Each row is a point. To make a cloud, some directions were put in groups of two or more. Within a group, all points are equally far from the middle, so they leave a hole (a ring in 2 directions, a hollow ball in 3). The other directions are filled evenly. Then the cloud was stretched, turned, moved and blurred a little. Count the holes, and give their numbers of directions, smallest first.

Cloud (19 x 3):
[[-33 -32 -18]
 [ 43 -32  -7]
 [-15  -4  26]
 [-32  -9   8]
 [-32 -24   6]
 [  5 -17 -60]
 [ 11  24 -35]
 [ 13 -10 -57]
 [ 17  -2 -55]
 [-45 -11 -15]
 [-27 -35   0]
 [  7  18   2]
 [-15 -44  28]
 [ -7  -8  37]
 [ 41 -16 -14]
 [ 35   3  20]
 [-22  23 -11]
 [-41 -18 -11]
 [  8  14  11]]
Holes: 1 (2)

Cloud:
[[ 13 -19 -17  15  32 -20]
 [-11  11  10  44  40   6]
 [  1  36 -28  15  33  34]
 [ 60   6  10  12  13 -12]
 [ 15  50  -6 -10 -41  37]
 [  4  15 -12   1   9 -46]
 [ 10  34  26 -17  -1 -20]
 [ 21 -36   5  24  -9 -20]
 [ 23  42   1   7  -9 -10]
 [  7  13  24  28 -22   1]
 [ -2  17  20  -7  30  19]
 [ 46 -15  20   8  -9  12]
 [ 18  42   2  38 -35  -4]
 [  9  16 -46  -8 -31  25]
 [-11   7 -20  10   6 -15]
 [ -3  16  -1  18   7   1]
 [  8  24 -32  12  -7  45]
 [  0 -22 -27  -8  21  17]
 [ 23  22 -16  48  24   0]
 [ 48  19   1 -14  -4 -13]
 [ 11  20 -38  18  -3  25]
 [-11  -5   2   7 -13  29]
 [ 20   3  -3  31 -23   0]
 [ -9  40   9   9 -39   8]
 [ 15  46   5 -31  16 -29]
 [ 12  14  13  19 -11   1]
 [-17  24  11  24 -25  14]
 [ -7  22 -16  21   7 -22]
 [-10  45  16 -10  18   6]
 [-11  57   1  17  11 -17]
 [ 16  58   4 -18 -24  27]
 [-35  28 -28  -2  -2  22]
 [  3  14   5 -19 -37 -21]
 [-28 -13   3  23  26   1]
 [  4  31  25  13   7  14]
 [ 23   6 -44  -6  10  12]
 [ 27 -29  20  16  24 -29]
 [  5  59  10   6   0 -15]
 [ 21  30  22  -2 -26 -27]
 [-11  32 -25   7 -21 -15]
 [-27  -3 -15  -5   9  20]
 [ 46 -20  32  -7  15  -3]
 [ -4  31 -32  22 -25  26]
 [ 17   5 -10  12  17  35]
 [ -8  51  12  -9  -8  16]
 [-31   6  23 -22   4  10]
 [ 22  35  12  36  21   1]
 [  5  29  12  29  12   5]
 [ 49  20  11   0  23  -1]
 [-16  10  -4   5  -8 -22]
 [ -4  42   0  28  16   6]]
Holes: 0

Cloud:
[[  8  30 -24 -24  -6  14  55  11]
 [-34 -38  24  15 -27  18  34 -11]
 [ 27 -29  17  54   2  41  -8  15]
 [-40 -13 -14  -3 -26  -6  19  18]
 [ -5   3  31   0 -10  31  28 -17]
 [ 23   3 -25  -7 -44  10  50  -6]
 [  5  10 -10   2 -11  13   6 -33]
 [  4  17 -22   2  16  32  26 -15]
 [ 18  26  15  31  18   3  17  22]
 [ 13  44 -34 -38  12 -28 -17  -4]
 [-36 -28  -3  60  34  -3  38  10]
 [-26 -34   3  -6   3  26  14   9]
 [-15   4 -10  -1  17  17  -5  -5]
 [-33 -15  -9   9  36  22  -6  13]
 [ 27  32   9 -39   7 -28  23  23]
 [ -5 -30 -43  40 -17   6 -34  11]
 [-18   1 -44 -59  15   7  24 -23]
 [  9  25  -4   4  36  18  26  50]
 [-37 -42 -15  -8 -58   2  20  -4]
 [-39   3 -17  11  23  52  27  33]
 [ 28  23 -51  -7  23 -13  52  -2]
 [ 20  -2 -35 -14  17 -22  29  10]
 [-33 -26 -18  15 -34  -6   5 -11]
 [-11 -51  -2 -11  32  23 -33   0]
 [-43  35 -25  -9  -3 -22 -10  -9]
 [  2  44  -5 -29  46 -30 -23  18]
 [-29   8 -54 -36  18  18  14   1]
 [-32 -49   6 -16 -14 -10 -15  43]
 [ 16   6  31   7 -24  35  30 -23]
 [  9  48 -20   2   9 -36   8   6]
 [ 30  16 -23 -60  23   5  14  27]
 [  0   7  -8  -3 -36  22  25  27]
 [-27  -7  13   6  11 -21  11  52]
 [-47   9 -19 -18 -14 -12  -2  18]
 [-33 -35  -6  10 -28  39   3 -20]
 [-29  41 -29  -8  -5 -21   0  -5]
 [ 17  38   0  14  -8  24  41 -15]
 [ 25  51  -4   5   1  -8  13  56]
 [ 35  -4  -4  12  -1  -4 -24  17]
 [-31   2 -27  19  25 -37 -10  31]
 [-15 -55 -58   5 -15   9   1  12]
 [ -1 -10  -7 -15  50 -38 -31  27]
 [-36   8 -51 -14  16 -38  35  -9]
 [ 18  10  22  24 -28 -39 -14 -19]
 [ 26 -14   3  -8  -4 -23  37  37]
 [-43  32  -9  21 -41  15  45  19]
 [  8  39   4 -13 -16 -41  45  38]
 [-35  11  26  31 -10 -44 -31 -11]
 [-25 -16 -52   1   2  -2 -11  37]
 [-38 -12  34  51  28 -14  29  23]
 [ 41 -22 -35 -21  12 -21 -21  15]
 [ 34  40  18 -24  21  17  36 -20]
 [  5 -44  -2  27  13   9  34  -1]
 [ 37 -33  17   6   0  -7  32  41]
 [ 23   3  24  21  -5 -44  -4  14]
 [ 26 -24  44  30  15  15   9  18]
 [ 10   0  25  42  -3   1  -4  35]
 [-44   1 -12  -6   1  -4 -13 -18]
 [-17  -7  10 -45  -5  19  48  30]
 [-42 -11 -41 -31 -11  24  15  -9]
 [ -6   1 -56 -18  23 -27  21  -4]
 [ -8   8   5   3  -1 -10 -37  -2]
 [ -3  49 -14   4 -15 -28   2  41]
 [-50  16  -3  12   3  25 -10  -8]
 [ -4  10 -41  44 -37 -19 -37 -11]
 [-31  15   6   3  34 -13  36 -25]
 [-36 -17  -5 -21   2  -4   0  16]
 [ 38  44 -39  11  41 -40  17  45]
 [-28  45  20  25   4  12 -29  38]
 [-33 -57 -25   0   0  -5  17  13]
 [-22  -6  34 -15 -31  13 -42   8]
 [  5  34 -11  16  -5 -37  11   4]]
Holes: 0

Cloud (106 x 9):
[[ -3 -12  -3   4 -35 -37   9  -3 -27]
 [-28 -22  -5  11   4 -35  -8  11 -41]
 [-50  -5   2  27 -15   6  12  30   3]
 [  5  -1  24  -4 -29 -37 -12   8 -30]
 [ -1  19   1  -3 -27 -12  20 -12 -60]
 [-45 -20  14  19  12 -26  17  -4 -16]
 [ -6 -21  46  19 -16  -9 -11   8 -36]
 [  5   2 -48  -1  16  -3  10   6 -23]
 [ 16  12  26   1 -12 -11  30  -1 -50]
 [ -8 -13  11   4 -13  18  14 -23 -28]
 [ 24  27   7 -12  -7  11 -23  -1  -2]
 [ -5  17  38  13 -29 -26 -29 -10   3]
 [-28 -17   7  30  -4   0  26  42 -12]
 [-21  23  12  25  19 -37 -13  10 -40]
 [-15  -1   3  12 -40 -33  -5  24  -3]
 [  2  -4  16 -17  -2  13 -31   6   2]
 [-50   8  -1  26   1 -27   0  24 -37]
 [ -3  -4  28  31 -44  -4 -25  -4  21]
 [-14 -26  31  31  16 -25   8 -10  -8]
 [  2  -3 -20  19  -6   2 -17 -29 -39]
 [-30   5  36  17  -6 -21 -24 -27   6]
 [  6  11  44 -24  -2 -16  -7  -9  -9]
 [ 13  -2   8  13  -1  32  -1  -2 -24]
 [-10  29  23  36  -8  -1 -16   4 -41]
 [-22 -10 -17  28  16   7  14 -31  23]
 [ -2 -10 -41   7  10 -26  -1 -21  34]
 [-26  -9  10   6  31   7  11  19  -4]
 [ -4   7 -19  36   6 -12  11  34 -11]
 [-31 -11  24  -3   9 -20  10 -23  19]
 [  1   4  27  15 -17  32 -11  14  -6]
 [ 17   7  16  15  25 -22  13  22 -20]
 [-36 -26  20   9 -38 -20 -11   6  13]
 [  3   3  14 -28 -16  12   2  -5  -4]
 [-36  -1  12  26   1   6   0  32  24]
 [ 10  15 -28  -4  -5   4   4 -19 -53]
 [ -9  -3  19   6  -8   7  13 -38  16]
 [-42  18  -2  10  12   0   4 -39 -16]
 [ -1  41   6  12 -15 -19  26  -3 -21]
 [-17  -7  -6  57   8 -15  -3   6   4]
 [-19  -2  -6  29  22 -19  -6 -39 -18]
 [ 34 -24   1  -9 -20  -8  27   8  -3]
 [ -5 -29  46  18 -48 -11  -6  11  19]
 [-26   0  47   8 -35 -12 -15 -13  -6]
 [ -9 -10 -27  28 -10 -33 -13   9 -21]
 [-30 -18 -22  34 -23  -1  -2  -5 -17]
 [-23 -36  21  16 -35   1  14  -8 -10]
 [-29 -10  -5  11  16   9 -20  24  17]
 [ 10  -7  29   5 -40 -33  -2  15 -17]
 [-24  -5 -37   4   9  14  18   4 -29]
 [ 16 -40  -1   9   6   1  -5 -15 -25]
 [ -7   7 -12   7  16  -1  -4 -37  37]
 [ 17 -37 -11  14  -4 -21  -3 -17 -30]
 [-45 -10 -21 -22   7 -12 -24 -24   4]
 [-47   5   1  22  23 -14 -27  18 -17]
 [ -3   2  -8  37  19 -30  -8 -29 -20]
 [-29   7 -17   3 -31 -39  -3   4 -12]
 [-15   1  -6  10  23   1  40  -3 -24]
 [-17  23   7  -7 -11  -5 -23 -47  -2]
 [ 23  45  -8   7   7  -9 -18 -15  -8]
 [-30 -10 -12  42 -17  -6  10  30 -16]
 [  2  -7 -32   8   9 -26 -25   1 -32]
 [  1  -1  19   9  26  10  -8   1  32]
 [ -4 -15 -22  -7  16 -38  13 -19  17]
 [-23  10 -17 -29  16 -34  25  -7 -16]
 [-42  -1   2  39   2 -11  -3  27 -11]
 [ 12 -13   0   4   6  24   0 -18 -28]
 [-19   6  20  12   1  -8   2  32  33]
 [  3   9 -14   1 -19 -26 -39  -5  -9]
 [-39   1 -16 -10  -4 -34 -33  -8   7]
 [ 28  27  18   8  12  -3  14  14 -37]
 [  2  13 -31  -3 -17 -24 -17 -23 -32]
 [ -6  22  10  43  10  -6  -5  12 -23]
 [-34 -24  11 -23  -8 -10 -15 -12  -6]
 [-28  -8   5  38   0 -34  21  -2 -20]
 [ -1  19 -27 -14  21 -10  22   9   1]
 [  2   8 -27  -8  18  -9  12  29 -25]
 [-15 -33 -11  11  16   8 -25   6  13]
 [  1  22  42  -1  -5 -39 -20  -1 -10]
 [ -2  26  30  -9  16  15 -31  -4  -2]
 [  1  10  38  25 -31 -12  20   6  30]
 [ -7 -10   1   0 -27 -24  34  32 -26]
 [-31   3 -32  -7  45  -3   6 -14 -33]
 [-32  21   3  12   4  -9 -21 -40  13]
 [ 10  26  -3  -5   8   5   4 -28  19]
 [-39   5  51  11   6 -16 -10   5  -7]
 [ 19 -11  -4 -13  -8  -8  22  18 -36]
 [ 10  -1  17  17  -9  32  10   1 -21]
 [ 35   0  24  -7  -4 -12  25 -12   3]
 [  6  21  -2  22   2  22  -5 -17 -34]
 [ 24  19  20 -25 -12  -1   9   5 -25]
 [-10  28   3   4  17  -2 -15  12  26]
 [-50 -18   3  12   5 -23 -24  12 -29]
 [  4  -6 -27   6  14  -8  46  14 -11]
 [-25  24  38  10   6  14   1  15  -4]
 [-26 -18  26 -20  -5  -1 -19  18  -7]
 [-11  18 -12   9 -15  18   3  -8 -52]
 [-27   7 -18   9 -15 -40 -18   9   6]
 [-36 -46  13  29  -2 -22  18  11   3]
 [  1 -30  27  26 -21  18   5  37 -11]
 [  4  -3  44   9   6  12 -31   6  -8]
 [-30 -24 -11  -5 -20 -18 -15 -22  17]
 [-35  12 -12 -24  17 -17  13 -27  12]
 [  0   4 -12  41  -9 -15  44  16  -1]
 [ 14  22  37 -11   3 -26 -33  -2 -13]
 [-23  18 -15   4   9 -15 -26  16  24]
 [-35   7  30  21  16 -21 -31 -17 -16]]
Holes: 3 (2, 2, 4)
